Every row gives one point. The points of each table are mixes of a few directions, plus a little noise. How many directions does each table use, and how many do they share? Where both have some left over, give the other angles between the two spaces (their principal angles), to ten degrees, smallest first.

First:
.34  -.17  .01
-.55  .27  -.01
-.61  .31  -.01
.46  -.22  .00
-.43  .21  -.01
.82  -.39  .01
Second, 7 rows:
-.41  .21  .00
.51  -.26  .00
.57  -.29  .00
-.94  .47  -.01
.39  -.19  .01
-.45  .23  .00
.35  -.17  .00
Directions: first 1, second 1, shared 1

First:
.12  .30  .12  .66
-.33  .50  .37  .32
-.27  -.02  -.10  -.40
.15  -.42  -.52  -.39
.40  -.46  .16  -.28
-.16  -.07  .19  -.39
.35  -.32  .29  -.13
-.27  .50  -.53  .61
Second:
.05  -.18  -.94  -.09
-.24  -.14  .57  -.67
.02  .08  .07  .13
.06  .28  .75  .42
-.04  -.02  .12  -.06
.09  -.05  -.55  .22
Directions: first 3, second 2, shared 2

First:
-.53  .45  -.22  .24  .41  .21  .16  .29
.55  -.45  .24  -.22  -.42  -.19  -.16  -.30
-.43  .37  -.19  .18  .35  .18  .13  .25
-.33  .28  -.15  .13  .25  .12  .10  .18
-.52  .43  -.23  .22  .41  .21  .16  .28
.62  -.52  .25  -.29  -.50  -.24  -.19  -.34
.44  -.36  .18  -.18  -.34  -.16  -.14  -.22
-.19  .16  -.07  .07  .14  .07  .04  .09
-.39  .31  -.16  .19  .31  .16  .13  .20
.78  -.65  .33  -.34  -.63  -.30  -.24  -.44
Second (10 x 8):
.38  -.40  .23  .08  .13  -.16  .06  -.78
-.14  .42  -.29  -.13  -.19  -.06  -.01  .59
-.19  -.17  .15  -.28  .06  .31  .16  .58
-.34  .10  -.38  -.08  .09  .05  .42  -.66
.52  -.94  .19  -.26  .16  .32  .26  -.15
-.26  .19  .26  -.30  .01  -.05  .16  .55
-.20  .11  -.04  .59  .00  .26  -.58  .01
-.26  .08  -.08  .56  .01  .39  -.58  .19
.10  .36  -.10  .07  -.13  -.36  -.10  -.10
.39  .25  .05  -.27  -.14  -.68  .21  -.23
Directions: first 1, second 5, shared 0; angles 30

First (8 x 9):
-.75  -.39  .05  .51  -.56  -.17  .53  .02  .58
.22  .12  -.01  -.15  .17  .05  -.16  .00  -.17
-.91  -.48  .06  .62  -.69  -.21  .64  .02  .70
-.08  -.04  .01  .05  -.06  -.02  .06  .00  .06
.31  .16  -.02  -.21  .23  .07  -.22  -.01  -.24
.94  .50  -.06  -.64  .71  .21  -.67  -.02  -.73
-.26  -.13  .02  .17  -.20  -.06  .18  .01  .20
.51  .27  -.03  -.35  .39  .12  -.36  -.01  -.39
Second, 8 rows:
-.11  .17  -.13  .09  -.66  -.88  -.06  .61  .27
.35  -.02  -.08  -.03  .58  .82  -.06  -.42  -.30
.26  .46  -.04  -.31  .21  -.22  -.48  .07  -.49
.06  -.24  -.37  .37  -.47  .26  -.13  .21  .12
-.45  .36  .20  -.09  .40  .05  -.10  -.47  -.47
-.06  -.09  -.52  .83  -.39  .41  .32  .04  .36
-.24  -.56  .67  -.51  .36  .11  .22  -.34  .10
.20  -.11  .29  -.32  -.01  -.56  .28  .31  .40
Directions: first 1, second 5, shared 1

First:
-.05  -.01  -.04  .07  .09  .00  -.06  -.13  .14  .16  -.01  -.06
-.16  -.16  -.14  .07  .17  .07  -.35  -.52  .17  .29  -.09  .26
.05  .05  .03  .14  .05  -.02  .15  .10  .02  .02  -.03  -.19
.08  -.05  .01  .32  .11  .03  .13  -.07  -.11  -.01  -.18  -.01
.19  .03  .10  .29  .00  .00  .34  .24  -.26  -.21  -.15  -.13
.19  -.01  .07  .47  .10  .02  .34  .10  -.22  -.10  -.24  -.14
.14  .01  .07  .32  .06  .01  .27  .11  -.16  -.09  -.16  -.14
-.12  .03  -.04  -.35  -.09  -.03  -.21  -.01  .17  .07  .20  .05
.11  .07  .12  -.53  -.42  -.02  .09  .49  -.41  -.55  .18  .28
-.42  .04  -.19  -.80  -.07  -.05  -.68  -.29  .66  .42  .48  .09
Second (9 x 12):
.04  .27  .14  -.16  -.01  -.01  -.21  -.06  .19  .11  .35  .02
.09  -.21  -.04  -.32  -.01  .30  .11  -.34  .18  .01  .11  .03
-.05  .06  -.09  .04  -.05  -.07  -.16  -.10  -.20  .02  .14  .40
.05  -.40  .14  .33  .21  .10  .06  .02  .02  -.15  -.87  -.44
-.27  .05  -.34  -.05  -.03  -.23  -.07  .12  .07  .24  .25  .10
.04  -.24  .29  .48  .23  .02  -.13  .01  -.03  -.16  -.94  -.36
.00  .30  -.14  -.11  -.20  -.17  .20  .29  -.20  .00  .57  .22
.30  .17  .26  -.05  -.12  .13  .20  .07  -.19  -.26  .19  .07
-.18  -.02  -.21  -.14  -.02  -.07  -.01  -.02  .14  .19  .19  .00
Directions: first 3, second 5, shared 2; angles 50
